Each row of a before or after table is a point. The points were changed in one or more steps. Then noise was added and the rows were shuffled. The steps act on columns, c1 being the first. Write out the steps. A step turns or swaps two columns, mirrors them in a line or flattens them onto one, adds a multiple of one to another, or multiplies or shifts one. Angles are multiples of 10 degrees, from the lower column toward the higher: turns from -170 to 170, lines from 10 to 170 but not 90. Use the fewest steps. Two steps may share a column if one is a turn and the other turns, adds or multiplies; they go together, in the order done. Otherwise the lowest column goes first.

Before (11 x 2):
[0.02 -0.04]
[0.09 -0.02]
[0.08 -0.04]
[-0.36 0.10]
[0.11 -0.05]
[0.27 0.01]
[-0.07 -0.22]
[0.13 -0.07]
[-0.18 0.09]
[-0.09 0.08]
[0.09 0.05]
After (11 x 2):
[-0.23 -0.22]
[0.80 0.01]
[0.23 -0.05]
[0.28 0.04]
[0.25 -0.02]
[-0.54 0.09]
[-1.08 0.10]
[0.39 -0.07]
[-0.27 0.07]
[0.06 -0.04]
[0.34 -0.05]
Steps: multiply c1 by 3

Before:
[-0.27 0.11 -0.16 0.28]
[0.08 -0.39 0.32 0.11]
[-0.27 -0.01 0.12 0.13]
[0.11 -0.19 0.19 0.17]
[0.14 -0.50 0.09 0.16]
[-0.20 0.41 -0.37 -0.14]
[0.21 -0.22 -0.05 0.06]
[-0.21 0.08 -0.30 -0.03]
[-0.32 0.10 -0.46 -0.58]
[-0.11 -0.41 0.00 0.07]
[-0.25 0.11 -0.22 0.01]
[-0.38 -0.09 -0.15 0.13]
After (12 x 4):
[0.14 -0.13 0.41 -0.25]
[0.27 0.00 0.13 -0.13]
[-0.18 -0.28 -0.14 0.29]
[-0.02 -0.63 -0.14 0.32]
[-0.11 0.11 0.38 -0.24]
[-0.03 0.14 0.35 -0.25]
[-0.15 0.14 0.52 -0.94]
[0.05 -0.24 -0.18 0.31]
[0.22 -0.53 -0.26 0.16]
[0.07 0.15 0.29 0.00]
[0.06 -0.54 0.09 -0.08]
[-0.14 0.52 0.41 -0.34]
Steps: add 1 times c1 to c4; turn c1 and c3 by -130 degrees; multiply c2 by 1.3

Before, 12 rows:
[-0.01 0.16 0.29 -0.04 0.41 -0.37 0.37 -0.60]
[-0.33 0.01 -0.32 -0.12 0.32 0.03 0.12 -0.27]
[0.14 0.40 0.42 -0.23 0.56 0.08 0.38 -0.49]
[-0.37 0.06 0.30 -0.75 -0.21 -0.23 0.22 -0.11]
[0.00 0.22 0.34 -0.40 0.30 -0.10 0.33 -0.40]
[-0.22 -0.44 0.07 -0.33 0.22 0.08 0.00 -0.41]
[-0.14 -0.35 -0.30 -0.10 -0.13 -0.10 -0.58 -0.19]
[0.41 -0.18 0.12 -0.22 -0.19 -0.13 -0.05 0.25]
[-0.38 -0.21 -0.10 -0.24 0.32 -0.16 -0.06 -0.02]
[-0.39 -0.23 -0.07 0.21 0.02 0.09 -0.09 -0.13]
[-0.34 0.28 0.27 -0.08 0.45 -0.10 0.01 -0.60]
[0.25 -0.01 -0.10 -0.13 -0.29 -0.09 0.11 -0.09]
After:
[-0.25 0.10 -0.40 -0.01 0.02 0.02 0.32 -0.15]
[-0.31 -0.18 0.08 -0.54 -0.21 0.05 -0.14 0.30]
[-0.09 -0.13 -0.34 -0.09 0.48 -0.35 -0.33 -0.12]
[0.15 0.08 -0.23 -0.21 -0.17 0.33 0.63 0.64]
[0.20 -0.08 -0.08 -0.11 -0.20 -0.01 -0.26 -0.06]
[-0.29 0.07 -0.17 0.09 0.07 -0.19 0.00 0.01]
[-0.03 -0.44 -0.37 -0.04 -0.24 0.17 0.49 0.58]
[-0.11 0.05 -0.32 -0.25 0.07 -0.38 0.23 0.24]
[-0.24 -0.10 -0.40 -0.05 0.13 0.27 0.47 0.57]
[-0.25 -0.16 -0.06 -0.17 0.15 -0.22 0.32 -0.09]
[0.01 -0.10 -0.22 -0.29 -0.27 0.24 0.42 0.54]
[0.26 -0.15 0.27 -0.10 -0.02 -0.16 -0.22 -0.01]
Steps: multiply c1 by 0.7; swap c2 and c6; mirror c3 and c8 in the line at 30 degrees; multiply c4 by 0.7; turn c5 and c7 by 70 degrees

Before (10 x 11):
[0.15 -0.55 0.03 0.50 0.30 -0.40 -0.22 -0.37 0.38 0.23 -0.17]
[-0.03 0.19 0.34 -0.14 -0.19 0.05 0.01 -0.14 0.15 -0.10 0.52]
[-0.05 0.03 0.36 0.14 0.01 -0.29 -0.32 -0.42 0.05 0.00 -0.23]
[0.37 0.11 -0.25 0.25 0.39 0.29 -0.26 -0.06 0.00 -0.20 0.31]
[-0.11 -0.04 0.03 -0.16 -0.54 -0.02 0.05 0.10 0.14 -0.29 0.12]
[-0.25 0.13 0.27 0.09 -0.09 -0.12 -0.41 -0.13 -0.28 0.14 0.31]
[0.02 -0.13 -0.16 0.62 0.05 -0.22 0.37 -0.34 0.50 0.17 -0.14]
[-0.10 0.31 0.03 -0.04 -0.14 -0.13 -0.09 0.20 0.41 -0.08 0.22]
[0.06 0.11 0.09 -0.05 -0.05 -0.44 -0.19 -0.22 -0.14 -0.06 0.24]
[0.03 -0.25 -0.36 0.13 0.33 0.01 0.22 -0.26 0.45 0.15 -0.16]
After (10 x 11):
[-0.11 0.27 0.01 -0.09 0.13 -0.14 -0.18 0.24 0.02 -0.22 0.24]
[0.35 0.13 -0.27 0.14 0.75 0.37 -0.23 -0.25 -0.04 0.06 0.32]
[-0.21 0.13 0.28 -0.03 -0.40 -0.22 -0.36 -0.42 0.04 0.12 0.34]
[-0.07 0.16 0.32 -0.23 0.13 -0.05 0.01 -0.24 -0.01 -0.28 0.51]
[0.10 -0.54 0.03 0.39 -0.42 -0.39 -0.13 -0.65 -0.07 0.63 -0.15]
[-0.07 -0.08 -0.16 0.51 -0.35 -0.16 0.43 -0.32 0.03 0.28 -0.17]
[-0.09 -0.03 0.02 -0.24 0.51 -0.03 -0.01 0.13 0.05 -0.90 0.10]
[0.08 0.12 0.16 -0.13 0.11 -0.47 -0.14 -0.42 0.03 -0.12 0.17]
[-0.08 -0.30 -0.39 0.04 -0.15 0.15 0.27 -0.27 -0.02 0.51 -0.17]
[-0.07 0.04 0.36 0.06 0.00 -0.44 -0.17 -0.84 0.01 -0.01 -0.24]
Steps: flatten c1 and c9 onto the line at 170 degrees; add -0.3 times c3 to c6; shift c4 by -0.10; multiply c10 by 3; turn c5 and c10 by 60 degrees; turn c7 and c8 by 20 degrees; multiply c8 by 1.6

Before (9 x 14):
[-0.16 -0.32 -0.16 0.18 0.11 0.35 -0.10 0.06 0.18 -0.16 -0.26 0.22 0.14 -0.40]
[-0.05 0.26 0.28 0.16 -0.24 -0.15 0.29 -0.05 -0.05 -0.04 -0.14 -0.08 0.27 -0.45]
[0.00 0.01 -0.01 0.29 -0.25 -0.17 0.16 0.05 0.07 -0.28 0.33 0.30 0.03 -0.41]
[0.03 0.07 0.05 0.24 0.09 0.06 -0.18 -0.40 0.15 -0.30 -0.41 0.31 0.07 0.24]
[0.61 -0.01 -0.06 0.09 0.17 0.31 0.27 0.07 0.13 -0.32 -0.25 0.25 0.01 -0.38]
[0.08 0.30 -0.04 0.12 -0.31 0.23 0.16 -0.09 0.15 0.04 0.84 -0.06 0.09 -0.04]
[-0.06 0.05 -0.11 -0.07 -0.04 -0.13 -0.20 0.01 -0.22 -0.02 -0.22 0.27 0.34 1.10]
[0.40 -0.02 0.02 0.31 -0.27 -0.14 0.27 -0.18 0.10 -0.08 -0.33 -0.20 -0.05 -0.35]
[-0.15 0.04 -0.14 -0.25 -0.23 -0.07 0.22 -0.04 0.05 0.19 0.07 0.47 0.18 -0.35]
After (9 x 14):
[0.00 -0.02 -0.18 0.30 -0.24 -0.17 0.14 0.08 0.09 -0.56 0.33 0.32 0.04 -0.62]
[-0.12 0.04 -0.25 -0.29 -0.15 -0.04 0.22 -0.08 0.04 -0.15 0.10 0.75 0.18 -0.49]
[0.12 0.27 -0.18 0.13 -0.26 0.21 0.14 -0.19 0.18 -0.27 0.85 0.05 0.08 -0.27]
[0.62 0.01 0.02 0.12 0.20 0.29 0.25 0.15 0.13 -0.64 -0.24 0.28 -0.04 -0.18]
[0.40 -0.01 -0.13 0.31 -0.25 -0.12 0.24 -0.37 0.09 -0.38 -0.38 -0.30 -0.03 -0.56]
[0.02 0.08 0.09 0.24 0.09 0.04 -0.19 -0.79 0.16 -0.59 -0.40 0.41 0.09 0.30]
[-0.03 0.26 0.13 0.14 -0.34 -0.19 0.29 -0.05 -0.09 -0.36 -0.11 0.36 0.30 -0.80]
[-0.18 -0.32 -0.11 0.20 0.18 0.34 -0.08 0.10 0.19 -0.47 -0.27 0.45 0.16 -0.20]
[-0.07 0.08 -0.11 -0.05 0.02 -0.09 -0.21 0.02 -0.20 -0.30 -0.23 0.79 0.33 1.10]
Steps: turn c3 and c5 by -30 degrees; add 1 times c5 to c14; multiply c8 by 2; shift c10 by -0.30; add 1.5 times c13 to c12

Before:
[-0.14 -0.39 -0.31 -0.33 0.02 0.01 -0.30 -0.28 0.06 -0.07 -0.06 0.10 0.06 -0.08 0.05 -0.13 0.11 0.04]
[-0.22 -0.34 0.01 -0.36 0.12 -0.25 -0.25 -0.30 0.32 0.26 -0.02 0.12 -0.05 0.31 0.35 0.79 0.25 0.02]
[-0.45 -0.16 0.28 0.27 -0.19 0.56 -0.32 0.46 -0.09 -0.35 0.11 -0.38 0.07 -0.02 -0.14 -0.24 -0.30 0.28]
[0.14 0.09 -0.04 0.01 0.08 0.39 -0.19 0.04 0.29 -0.33 -0.07 -0.10 -0.09 0.09 -0.57 0.08 0.02 -0.07]
[0.09 0.26 0.09 -0.30 -0.11 0.13 0.35 0.22 0.09 0.25 0.21 -0.18 -0.24 0.27 0.17 0.33 0.04 -0.16]
[0.21 -0.01 0.28 -0.18 -0.33 0.47 -0.09 0.32 -0.17 -0.20 -0.27 -0.42 0.23 0.09 0.01 0.04 -0.02 -0.14]
[-0.13 -0.07 -0.01 -0.09 -0.18 0.21 -0.33 -0.57 -0.19 -0.45 0.33 0.23 0.00 -0.35 -0.22 0.28 0.22 0.67]
[0.34 -0.60 0.20 0.24 0.25 0.14 -0.14 0.25 0.00 -0.16 0.40 0.02 0.50 -0.07 0.30 0.52 -0.28 -0.21]
[0.21 0.11 0.38 -0.29 0.61 0.21 -0.36 0.12 0.20 0.14 0.42 -0.34 -0.27 -0.08 -0.11 0.51 -0.02 -0.27]
[0.16 -0.50 0.45 0.00 0.33 -0.03 -0.27 0.27 0.08 -0.10 0.17 -0.40 0.09 0.01 -0.35 -0.20 -0.41 0.28]
[0.11 -0.02 0.05 -0.14 -0.03 0.37 -0.47 -0.22 -0.16 0.36 0.45 -0.37 0.23 0.12 0.37 0.04 0.31 0.51]
[-0.09 -0.50 0.18 0.16 0.21 0.38 -0.35 -0.13 0.18 0.28 -0.48 -0.11 0.26 -0.37 0.12 0.22 0.37 -0.10]
After:
[-0.19 -0.25 -0.13 -0.45 0.26 0.28 -0.09 -0.62 0.11 -0.06 -0.03 0.07 -0.13 0.32 0.09 -0.13 0.14 0.09]
[0.09 0.38 0.12 -0.42 -0.06 -0.43 -0.02 -0.03 0.09 0.22 0.26 -0.21 0.03 -0.07 0.13 0.32 0.06 -0.05]
[-0.31 -0.37 0.11 -0.20 0.08 0.14 -0.14 -0.91 -0.19 -0.57 0.32 0.23 -0.30 -0.09 -0.21 0.31 0.26 0.10]
[-0.19 0.05 -0.15 -0.45 -0.10 0.26 -0.14 -0.55 0.30 0.32 -0.04 0.12 0.07 0.44 0.30 0.77 0.25 0.06]
[0.03 -0.18 -0.06 0.02 -0.52 0.29 -0.02 -0.05 0.09 -0.10 0.20 -0.39 -0.16 0.45 -0.35 -0.21 -0.45 -0.09]
[-0.15 0.10 0.03 -0.19 -0.01 0.28 -0.05 -0.50 -0.17 0.24 0.45 -0.36 -0.58 0.03 0.32 0.00 0.31 0.04]
[0.17 0.10 -0.06 0.00 -0.02 -0.09 -0.17 -0.21 0.33 -0.34 -0.05 -0.16 -0.41 -0.04 -0.56 0.10 0.02 -0.04]
[0.33 -0.05 -0.33 -0.37 -0.51 0.04 -0.48 -0.14 0.23 -0.01 0.35 -0.33 -0.28 -0.14 -0.09 0.52 0.01 -0.07]
[-0.04 -0.58 -0.09 0.13 -0.26 0.21 0.05 -0.45 0.13 0.42 -0.55 -0.11 -0.51 0.28 0.18 0.17 0.33 0.09]
[0.37 -0.41 -0.14 0.29 -0.33 0.24 0.35 -0.09 0.00 -0.26 0.46 -0.02 -0.33 0.48 0.24 0.53 -0.25 -0.16]
[0.22 0.07 0.42 -0.21 -0.08 -0.13 0.11 0.03 -0.16 -0.19 -0.30 -0.37 -0.51 0.04 0.07 0.04 0.00 -0.05]
[-0.47 -0.11 0.29 0.37 -0.15 0.02 -0.08 0.16 -0.03 -0.39 0.07 -0.37 -0.70 0.14 -0.16 -0.19 -0.31 0.16]
Steps: flatten c1 and c18 onto the line at 160 degrees; turn c2 and c14 by -60 degrees; mirror c3 and c5 in the line at 150 degrees; multiply c4 by 1.3; turn c7 and c13 by -60 degrees; turn c6 and c13 by -120 degrees; shift c8 by -0.30; add -0.3 times c11 to c10
